Rows are points. Two turns around zero, p and q, are shown by what they do to some points. Where does a point land after both, in the order given? Backwards means that the second turn is done in reverse. Each puzzle has new turns, and all numbers are rounded.
In the rows, 128 means zero.

Turn p:
[102 123 106] -> [109 108 107]
[142  83 116] -> [164 120  97]
[ 74 129 161] -> [112  76 160]
[193 177 129] -> [126 207 148]
Turn q:
[105 167 104] -> [138 159  89]
[ 96 139 134] -> [107 152 116]
[143  58 108] -> [108  57 132]
[183 123  84] -> [182  83 116]
[120 126 207] -> [ 97 162 193]
[121 154 131] -> [136 153 122]
Where do these land?
q, then p: [119  80 149] -> [137  77 139]
q, then p backwards: [157 167 127] -> [168 107 145]
q, then p: [ 76 148 104] -> [ 76 132  97]
q, then p: [179 158 111] -> [164 178 127]
p, then q: [105 154 176] -> [ 93 142 173]
p, then q: [132  61 101] -> [164  69 105]

Turn p:
[122 153 134 103] -> [115 151 121 104]
[111 127  82 119] -> [159 115  97 107]
[127 134 136 138] -> [126 137 129 139]
[171 109 165 164] -> [120 123 183 170]
[ 63 119 180 134] -> [ 66 131  84 163]
[125 161 150 173] -> [131 170 130 171]
[177  93  50  65] -> [178  70 151  43]
Turn q:
[122 193  95 190] -> [ 84 193 133 182]
[110  83 141 111] -> [126  82 132 102]
[129 130  61 155] -> [107 120 112 195]
[102  95 137  88] -> [128  87 107  92]
[132 155 144 104] -> [143 153 111 107]
[201 151 140 115] -> [197 161 138 141]
[100  89 179 133] -> [112  99 163  77]
Where do these land?
p, then q: [94 94 97 89] -> [139  69  96 142]
q, then p: [166 186 119 184] -> [134 207 133 169]
q, then p: [131  77 132 123] -> [108  85 146 135]
q, then p: [ 99 112 128  89] -> [138  91 114  97]
p, then q: [176 115 156 103] -> [126 125 140  67]
p, then q: [103 184 137 180] -> [111 192 131 175]

Turn p:
[140 135 127 132  79 123] -> [134 147 139 117  84 120]
[116 148 151  69 174  95] -> [127  67 130  82 162 156]
[111 157 104 143 112 102] -> [ 91 146 123 100 117 115]
[145  84 165 153 173  96] -> [165  97 118 137 172  75]
[153 116  96 155 129 155] -> [135 163  96 159 124 128]
[109  96 136 104 104 155] -> [129 107 153 165 102 143]
[123 160 117 140 126 170] -> [117 170 137 136 136 159]
Turn q:
[140 113 141  67 140 111] -> [127  97 150  85 162 112]
[ 90 132 147 175 127 114] -> [101 135 133 185 116 125]
[ 80 124 137 166 105 110] -> [101 120 111 185 116 112]
[158  84 135 101 114 107] -> [167  90 141 114 143 102]
[150 168 143 158 151 177] -> [123 182 151 116  87 157]
[159 127  69 135 150 129] -> [169 145 103 119 152 170]
[111 105 142 133 127 152] -> [120 103 135 133 100 136]
[136 171 108  90 110 126] -> [116 153  98  86 147 110]
Where do these land?
q, then p backwards: [140 156 112  86 130 141] -> [138 173 121 130 140  99]
q, then p: [ 31 127 148 163 123 135] -> [ 61 152 164 176 123  79]
q, then p backwards: [128  74 156 159 122 152] -> [126  84 148  92  88 139]
q, then p: [158 144 116 147 112 129] -> [136 151 112  98 119 137]
p, then q: [103 126 116 137 159 128] -> [110 120 132 147 138 159]
p, then q: [170 150 141 107 134 107] -> [153 120 125  78 139 127]
p, then q: [166 119 107  97 115 104] -> [163 111  88 107 127 119]

Turn p:
[128 141 118 101 143 112] -> [144 128 104 108 136 113]
[113 103 140 155 132 124] -> [107 100 134 146 121 140]
[119 112 119 101 103 137] -> [139 131 143 116  97 108]
[107 145 125 122 121 125] -> [115 139 114 126 121 111]
[132 100 120 200 141 120] -> [114 100 124 180 126 179]
[146 149 119 137 127 122] -> [140 146 118 140 143 133]
[117 131 125 111 136 148] -> [121 136 127 102 119 130]
[115 123 165 109 137 120] -> [111 106 138 109 145 104]
[175 149 121 116 112 144] -> [162 167 148 125 145 133]
Turn q:
[121 122 101 123 131 117] -> [130 128 111 153 122 127]
[126 108 143 138 149 132] -> [130  96 134 123 137 127]
[143 145 121 129 139 143] -> [136 140 121 122 152 135]
[123 123 148 105 145 122] -> [119 113 118 112 129 103]
[134 109 104 128 142 134] -> [149 115 112 145 133 132]
[154 121 146 133 138 109] -> [134 121 151 131 144 103]
[119 146 123 123 146 130] -> [113 131 110 127 143 130]
[117 145 118 133  31 152] -> [138 190 151 113  64 169]
[115 133 149 142 130 113] -> [103 119 146 127 128 126]
Where do these land?
p, then q: [131 177  89 115 146 117] -> [137 169  93 156 155 133]
p, then q backwards: [138 168 148 148 128 110] -> [144 161 109 132 156 110]
p, then q backwards: [141 103 138 130 151 135] -> [124 115 141 152 138 149]
q, then p: [132 113 142 130 107 116] -> [126 124 147 141 137 108]
p, then q: [124 118 145 105 155 142] -> [134 116 103 111 115 104]
p, then q: [114 125 129 137 108 169] -> [102 144 136  98 109 140]
p, then q: [112 101 136 144 115 113] -> [130 108 153 137 106 138]
q, then p: [132 119  98 115 115 122] -> [140 148 126 155 130 137]

Turn p:
[ 95 109 127 149 185 118 160 169] -> [181 153 101 119 147 148 125 182]
[150 103 124 151 111 162 115 119] -> [119 106 116 132 137 144  92  97]
[153 125 117 104 100 170 128 138] -> [127 105 132 113 103 155 128  85]
[136 196 109 116 108 151  92 101] -> [ 75 165 169 122 121 135 142  83]
[117 141 119 130 112  79 122 165] -> [130 154  93 149 109 107 163 137]
[ 93  78 103 122 107 142 123  96] -> [146  95 119 108 177 104 131  94]
[ 92 155 173 130 172 110 105 132] -> [ 94 154 131 109 145 128 141 193]
[133 138 162 133 123  93 187 109] -> [147 106 162 178 122 119 143 168]
[183 108 119 118 133 127 121 124] -> [133 115 129 124  90 114  88 113]
Turn q:
[153  88 129 135 112 124  98  81] -> [136  67 160 133 116 138 114 107]
[153 147 108 107 139 132 135 107] -> [151 104  98 126 139 125 146 126]
[125 140 104 165 122 120 111 161] -> [119 151 112 142  83 144 116 136]
[133 152 152 160 114 148 131 156] -> [138 172 143 146 115 151 144 126]
[147 149 121 147 114 129 117 147] -> [148 145 119 140 102 145 128 126]
[ 75  90 155 162 154 131 164  99] -> [ 51 127 166 115 143 117 155 112]
[152 120 156 137 162 109 123 158] -> [123 150 121 170 138 114 109  97]
[154 108 113 166 143 142  85  98] -> [117  78 134 169 102 158 128 118]
[ 76 141 114  31 110 153 156 148] -> [149 147 118  72 183  89 124 206]
[158 118 109 141 111 120 138 135] -> [147 122 127 132  93 112 133 116]
[ 82 155 146  57 127 100 150 118] -> [130 145 109  64 193 114 110 139]
Where do these land?
p, then q: [130 116 144 158 132 167  96 179] -> [126 104 112 133 117 138 141 200]
q, then p: [102 143 121 139 101 109 124 152] -> [101 137 133 115 112 138 159 106]
q, then p: [118 110 170 124 176 122  98 149] -> [101 169 117 121 174 130 105 155]
q, then p: [128  92 135 109 126 147 186  80] -> [169  90 143 131 120  97 138 185]
p, then q backwards: [116 162  57 151 115 111 126 105] -> [157 134 190 135 141 114 165 164]
q, then p: [151 110 126 115 119  96 108 102] -> [116 102 122 110 132  95 100 116]
p, then q: [127 132 118  90 129 139 131 159] -> [164 123 136 106 133 109 145 139]
q, then p: [160 101 121 114 127 113 219  89] -> [175  95 169 153 114  57 142 158]
p, then q: [ 96 156 136 121 117 132  85 123] -> [ 97 143 110  95 158 121 141 144]
p, then q: [151 158 153 159 138 145 107 143] -> [115 146 136 128 123 166 130 173]

Turn p:
[104 158 134 159 176 148 147 140] -> [126 128 108 160 176 134 120 171]
[ 76 148 133 140 106 126 140  73] -> [ 83 186 118 134 140 159 140 118]
[157 148  58 131 133  69 112 170] -> [118  71  78 109  65 126 105 159]
[ 81  95  60  74 130  90 117  92] -> [ 67 119 134  69 109 175  73 101]
[ 90  77 170 174  90 118  63  89] -> [ 70 166 178 188 103  98 127  74]
[171 177 154  97 140 166 142 174] -> [214 134 117 114 142 110 133 166]
[173 150 113 136 160 178 118 169] -> [199  95 112 157 137 131 109 148]
[142  94 113 182  68 108 136 128] -> [100 105 139 157  78 139 185 108]
[180 120 172  83 147 124 146  85] -> [158 136 115  81 168  90 144  76]
[106 113 173 104 131 152 160 160] -> [145 138 180 111 164 119 144 158]
Turn q:
[133  78 173 108 170 104 178  98] -> [133 165 198  99 120 117 126  70]
[ 79 105 192 135 165  91 121  89] -> [114 153 158 164 103  84 109  54]
[195 143 105 121  88 139  86 165] -> [178 104 111 132 128 167 110 198]
[111 146 135 146 158  92 152  73] -> [124 189 122 136 131  91 148  93]
[172 113  85  89 135 192  92 135] -> [141 109 102 104 139 220 105 139]
[161 138 129 102  53 183 123 127] -> [140  98 103  93  66 167 135 175]
[145 128  95 180  76 167 114 161] -> [147  68 101 142 130 149 178 171]
[ 68 133  93 127 141  74 135 149] -> [104 118 110 124 181  64 111 115]
[ 87 167 146 144 166 110 150 155] -> [ 72 147 147 158 153  92 130 136]
Where do these land?
q, then p: [144 103 152  59  72 143 123 162] -> [159 135 201 110  79 105 107 102]
q, then p: [100  82 121 108  80 161 135 160] -> [115 111 197  97 126 135 122  89]
q, then p backwards: [127 154 180  58 147 187  88 132] -> [ 62 127  49 124 110 122  77 122]
p, then q: [130 126  73 162 153  72 173 136] -> [104  62 124  84 168 127 133  88]
p, then q: [134 127 116 129  45 160 181 160] -> [105 120 177  80  82 152 170 174]
q, then p: [174 132 114 177 125  86  84  90] -> [160  84  57 151 115 123 161 119]
q, then p: [143 121 129 140 149 123 142  66] -> [145 157  78 114 137 147 150 118]
q, then p: [157 107 114 166 155 145 132 128] -> [152 117 118 141 177 134 151 124]
q, then p: [106 132 141 190 165  81 149 105] -> [ 83 134  65 130 159 105 166 140]
q, then p: [128 129 134 157 150 114 147 153] -> [113 124 125 135 160 102 141 147]
p, then q: [ 65 193 134  62 168 137  54 116] -> [125 137  59 204 137 146  50 181]

Turn p:
[121 161 114 101 172 154 105 108 125] -> [113 102 139 109 180 165 129 137 139]
[113 150 141  99 140 170 129 125 165] -> [127 132 175 137 152 164 128 114 153]
[148  81  90 163 124 106 127 140 138] -> [155 118  89 135 103  86 144 142 156]
[171 120 108 159  71 100 110 144 145] -> [137 175  87 153  98 100 116 165 147]
[102 135 153 151 152 130 156  91 114] -> [104 117 149 105 148  97 130  90 110]
[124 105 122 126 147  70 168 132 136] -> [153 133 122 107 111 101 186 122 105]
[107 170 118 126 132 141 119 151 119] -> [120 115 153 147 150 139 118 159 110]
[110 142 104  86 113 126  80 106 119] -> [ 86 119 124 109 119 173 128 165 142]
[199  97 147 160 101  79 143 137 123] -> [165 183  65 125 103  90 123 117 114]
[164  90 156 150 110 146 161 174 101] -> [173 130 100 170 102 113  99  88 102]
[ 86 137 165 118 148 144 101 123 130] -> [121 110 176  96 130 146 101 124 125]
[ 90 149 117  97 126 170 137 106 120] -> [ 83 103 159 144 141 161 135 115 133]
Turn q:
[117 142 153 111 139 166 117 142 148] -> [152 151 148  93 121 136 107 140 133]
[129 151 124 156 150 116 111 161 117] -> [143 108  86 108 147 134 113 127 119]
[162 144 146 173 108 117 131  92 165] -> [126 142 132 160 153 191 133  96 138]
[105 116 132 148 117 158 123 103 134] -> [105 149 143 109 121 152 148 132 115]
[118 154 139 176 105 109 132  98  97] -> [104 133 118 140 181 144 147 112  90]
[127 110 141 189 136 123 150 109 125] -> [107  99 131 125 155 172 162 127 124]
[116 143  82  55 142 109 152 152 134] -> [137 129 123 125 107  46 114 112 172]
[109 128 137 107 140 118 107  95 118] -> [112 126 151 123 116 115 112 105  99]
[152 155 131  86 106 150 138 142 140] -> [168 168 139 142 127 107 118 134 149]
[159  88 140 144 134 108 156 108 104] -> [125  82 147 166 131 140 160 134 121]
[137  56  79  97 146 153 114 109  99] -> [119 106 132 135  42 102 171 140 110]
[105 149 132  93 112 108 106 225 154] -> [139 142  85 111 135  94  51 177 168]
Where do these land?
q, then p: [122 109  86 108 133 116 156 133 132] -> [128 151 142 125 100 103 165 133 137]
q, then p: [108 157 170 179 126  79  89  67 105] -> [ 82  45 124  86 152 128  91  98 116]
p, then q: [146 115 114 154  96 161 169 156 144] -> [109 120 101 145 159 182 143 102 128]
p, then q backwards: [ 99 138 134 108 151 102 103 161 139] -> [130 105 167 130 147 169 130 139 115]
q, then p backwards: [117  85 141 115 139 137 128 156 102] -> [ 92 128 106 141 130 102 101 150 117]
q, then p: [145 109 122  79 171 144 155 148 122] -> [160 183 104 121  89 129 138 118 131]
q, then p: [119 191 132 181 144 111  89  94 112] -> [ 77  72  95 103 172 152 132 109 131]
q, then p backwards: [156 118 141  94 116 112 142 159 121] -> [128 127 107 163 122 143 117 167 143]
q, then p: [164  94 108 130 121 155 127 118 166] -> [116 162 144 179 124 116 116 114 151]
q, then p backwards: [112 170 117 141 102 132  86  90 110] -> [159 154 169 120 111 111 164 110  98]
q, then p: [120 123 143 119 108 159 164 126 156] -> [151 159 170 135 146 137 126 119 121]

Turn p:
[119 139 118 111 154 135 133 129 153] -> [118 124 109 110 135 101 115 119 118]
[122  87 118 158 147 152  84 121 131] -> [ 98 137 116 150 175 150 106 143 154]
[134 136 131 115  96 125 117 107 136] -> [120 117 149 115 106 135 122 151 126]
[125 104 139 124 112 124 146 131 135] -> [118 106 127 131 123 137 153 123 131]
[119 156 225 171 129 120 132 138 106] -> [137 178 134 139  78 122 163 107 204]
[128 154 108 121 131 154 145 141  97] -> [150 142 118 134 114 141 105 101 100]
[134  52 111 112 146 119 100 108 146] -> [ 83  97 147 128 196 137 135 138 130]
[158 127 109 116 121 121 146 106 131] -> [145  94 151 125 130 123 116 128 116]
[157 144 112 107 109 116 129 149 145] -> [158 113 127  92 126 132 133 145 111]
[114 157 129 115 127 120 135 136  66] -> [146 173 151 142 106 135 133 103  96]
[113 128 129 123 123 131 140 134 149] -> [117 117 109 122 118 120 136 129 124]
[112 152 108 163 140 121 128 138 141] -> [144 142  96 148 128 104 119 148 128]
Turn q:
[116 132 119 114  89 103 130 146 152] -> [154 118 111 108 115 113 138  90 135]
[106 103  89 104 141 110 133 121 123] -> [ 99 140  98 149 112 110 115 104 140]
[117 130 120 156  96 160 109 127 159] -> [173 134 156 139  94 139 133 124 135]
[142 147 130 130 114 123 112 157 115] -> [138 124 144  97 143 134 111 116 132]
[145 146 115 142 161 101 107  94 128] -> [118 170 136 145 155 113 124 127  93]
[117  85 161 128 164 141 102 102 129] -> [135 127 106 184 150 147 116 162 131]
[ 98 142 140 139 118 120 138 158 117] -> [133 109 143 114 140 108 136 123 162]
[143 138 166 158 110 165 119 101  96] -> [132  98 179 145 142 164 137 148 108]
[160 103 106 114 133 110 172 138 128] -> [ 98 116  95 103 101 107 115 137 105]
[135 152 136  96 155 146 158 134 133] -> [100 143 112 100 130 145 156 150 139]
Where do these land?
p, then q backwards: [115 158 140  88 143 170 112 109 128] -> [158 131  71 116 128 121 126 152 107]
q, then p: [ 76 142 125 133 159 120 163 108 107] -> [121 122  95 155 114  79 166 134 132]
p, then q: [151 120  86 116 102 122 121 132 122] -> [111 111 131 120 136 154  93 152 138]
q, then p backwards: [108  92 159 150 121 141 120 146 120] -> [161 121 114 165 116 128 138 105 145]
p, then q: [113 125 131 115 138 120  81 119 114] -> [128 142 137 117 161 131 150 131 161]
q, then p: [154 110 116 157 145 150 141 160 128] -> [127 152 121  92 130 157 154 149 123]
q, then p backwards: [124 130 142 161 117 113 156 109 172] -> [121 150 118 132 118  74 158 141 134]
p, then q: [155 110 114 104 133 119 122 124 109] -> [113 121 119 138 152 150 128 157 126]
q, then p backwards: [159 177 139 154 110 137 135 136 118] -> [157 126 129  78 116  98 111 124 117]
p, then q backwards: [125 114 127 101 112  88 131 136 161] -> [140 149 157 137 125 121 177 127 130]
